Each row is a point. The points of each table are mixes of a few directions, plus a little noise. How many directions does each table use, and how many do they share? Where both have some left over, give the other angles between the two spaces (their principal angles), to ten degrees, smallest first.

First (6 x 2):
[[  5.0   0.4]
 [  5.5   0.5]
 [  3.3   0.1]
 [-11.6  -0.9]
 [  1.2  -0.1]
 [ -3.2  -0.2]]
Second (4 x 2):
[[-9.9 -0.7]
 [ 1.0  0.1]
 [ 3.7  0.3]
 [ 5.2  0.4]]
Directions: first 1, second 1, shared 1

First (7 x 4):
[[ 5.4 -3.4 -2.9  7.8]
 [-6.7  5.3  5.1 -8.8]
 [-2.1  0.4 -0.4 -3.8]
 [-1.1 -1.6 -3.1 -3.3]
 [ 3.9 -3.3 -3.3  5.0]
 [-2.3  5.0  7.2  0.3]
 [ 2.3 -2.2 -2.6  2.9]]
Second (5 x 4):
[[-3.7 -9.8 -3.8 -3.5]
 [ 2.1  5.9  2.2  2.1]
 [ 3.9  9.9  3.7  3.5]
 [-0.4 -1.5 -0.6 -0.4]
 [-1.7 -4.6 -1.8 -1.7]]
Directions: first 2, second 1, shared 0; angles 40

First (10 x 8):
[[-7.3 -2.7 -4.6 -4.4  6.4 -0.7 -0.9 -5.6]
 [-3.2  1.8  6.6 -4.8 -1.6  4.5 10.3 -2.1]
 [ 6.4  2.3  3.8  3.7 -5.4  0.6  0.6  5.0]
 [ 7.9  1.1 -0.1  6.5 -4.3 -2.2 -5.3  6.1]
 [-2.9 -2.8 -6.9  0.1  5.1 -3.2 -7.0 -2.5]
 [-7.6 -0.9  0.3 -6.4  4.0  2.1  5.4 -5.7]
 [-3.4  1.3  4.9 -4.3 -0.8  3.7  8.4 -2.2]
 [ 6.2  0.7 -0.8  5.3 -3.1 -2.1 -5.2  4.7]
 [ 3.7 -0.7 -3.2  4.1 -0.2 -3.0 -6.6  2.7]
 [ 0.0  0.0  0.2  0.1  0.0  0.0  0.0 -0.2]]
Second (7 x 8):
[[ 6.5 -1.9  3.1  8.8  1.4 -1.1 -7.8  8.7]
 [-6.3 -2.6 11.6 -2.3  7.2  6.7  8.0  1.0]
 [ 0.5  1.1 -3.8 -1.0 -2.2 -1.6 -0.7 -1.9]
 [ 3.6  0.5 -3.4  2.7 -2.2 -2.6 -4.5  1.5]
 [ 3.0  0.8 -4.2  1.7 -2.6 -2.7 -3.8  0.4]
 [-1.4  0.6 -1.2 -2.1 -0.6  0.0  1.7 -2.3]
 [-5.9  1.5 -2.1 -7.7 -0.9  1.3  7.1 -7.4]]
Directions: first 2, second 2, shared 1; angles 70

First (7 x 9):
[[-0.3 -3.7  5.5 13.1  3.8 -3.4 -3.8 -5.5 -3.2]
 [-8.8  0.3  1.3 -1.0  2.4 -2.8  1.2  6.1  3.3]
 [ 1.3  3.1 -1.9 -5.3  5.0 -0.9  1.7  3.5  3.8]
 [ 3.9 -1.4 -3.8 -4.7 -8.8  5.8  1.9 -1.5 -2.1]
 [ 0.9  5.1 -0.6 -4.7 -8.6  0.3 -4.7 -4.1 -4.8]
 [ 0.2 -0.2  0.1  0.3 -3.9  0.9 -1.3 -2.1 -2.3]
 [ 2.7 -3.4 -0.7  2.4 10.1  0.2  4.9  3.4  5.4]]
Second (10 x 9):
[[ -4.9  -1.4   1.0   1.3   3.2  -1.5   1.7   4.0   2.7]
 [  1.4   1.1  -1.9  -3.8   3.2   0.4   2.3   2.8   3.0]
 [  1.8   1.4  -2.4  -4.9   4.0   0.5   3.0   3.6   3.8]
 [-12.9  -4.8   5.4   9.4   0.8  -3.7  -0.6   3.2   0.2]
 [  7.4   2.8  -3.1  -5.2  -0.7   2.1   0.3  -2.0  -0.2]
 [ -7.5  -4.0   6.1  11.8  -6.9  -2.1  -5.6  -5.3  -6.9]
 [ -5.0  -1.7   1.8   2.7   1.3  -1.5   0.4   2.3   1.0]
 [  2.5   1.6  -2.6  -5.2   3.7   0.7   2.7   3.1   3.5]
 [  9.8   2.6  -1.6  -1.4  -7.4   2.8  -4.2  -8.9  -6.3]
 [  7.3   2.6  -2.8  -4.6  -1.4   2.1  -0.3  -2.6  -0.9]]
Directions: first 4, second 2, shared 2

First (10 x 12):
[[  9.7   9.9  -7.0   3.0   2.4  -2.4  -1.8   9.6  -2.3   2.5   2.8  -5.0]
 [ -1.5  -2.0   2.0  -1.4  -1.1   1.2   0.8  -1.7   1.2  -1.1   0.5   1.0]
 [ -2.1  -1.6   0.4   0.5   0.3  -0.4  -0.2  -1.8  -0.4   0.3  -1.7   0.9]
 [ -3.5  -3.4   2.1  -0.7  -0.5   0.5   0.5  -3.2   0.5  -0.6  -1.4   1.6]
 [ -7.9  -7.4   4.7  -1.4  -1.2   1.1   0.9  -7.4   1.0  -1.2  -3.1   3.8]
 [ -6.0  -7.0   6.4  -4.2  -3.0   3.4   2.3  -6.4   3.2  -3.2   0.4   3.5]
 [ 11.9  11.1  -6.6   1.5   1.5  -1.3  -1.1  11.2  -1.3   1.4   5.3  -5.7]
 [  0.6   2.3  -4.3   4.3   3.0  -3.6  -2.2   1.6  -3.3   3.2  -3.6  -1.0]
 [  8.6   6.6  -1.9  -2.0  -1.1   1.6   0.7   7.3   1.5  -1.2   6.5  -3.6]
 [-10.0  -8.5   4.0   0.3  -0.1  -0.3   0.2  -9.0  -0.2   0.0  -5.8   4.5]]
Second (9 x 12):
[[  5.1   2.6   1.9  -4.3  -2.6   3.4   1.9   3.5   3.1  -2.7   6.5  -1.5]
 [ -6.7  -4.4   0.1   2.9   1.6  -2.3  -1.3  -5.3  -2.3   2.0  -6.4   2.7]
 [ -4.2  -1.4  -2.8   4.9   3.1  -3.9  -2.3  -2.4  -3.8   3.5  -6.6   1.0]
 [ -2.3  -3.4   4.3  -3.8  -2.5   3.0   1.8  -2.8   2.8  -2.9   2.1   1.7]
 [-10.5  -6.7  -0.8   5.9   3.6  -4.9  -2.5  -8.1  -4.4   4.1 -11.1   3.7]
 [ 10.1   9.7  -6.2   2.0   1.7  -1.6  -1.3   9.7  -1.3   1.7   3.8  -4.9]
 [  3.6   1.8   1.3  -3.0  -1.9   2.5   1.3   2.7   2.0  -2.0   4.9  -1.3]
 [  5.0   5.3  -4.3   2.3   1.7  -1.9  -1.3   5.1  -1.6   1.9   0.8  -2.8]
 [ -0.5  -3.5   6.9  -7.2  -5.0   5.9   3.6  -1.9   5.5  -5.1   6.2   1.4]]
Directions: first 2, second 2, shared 2
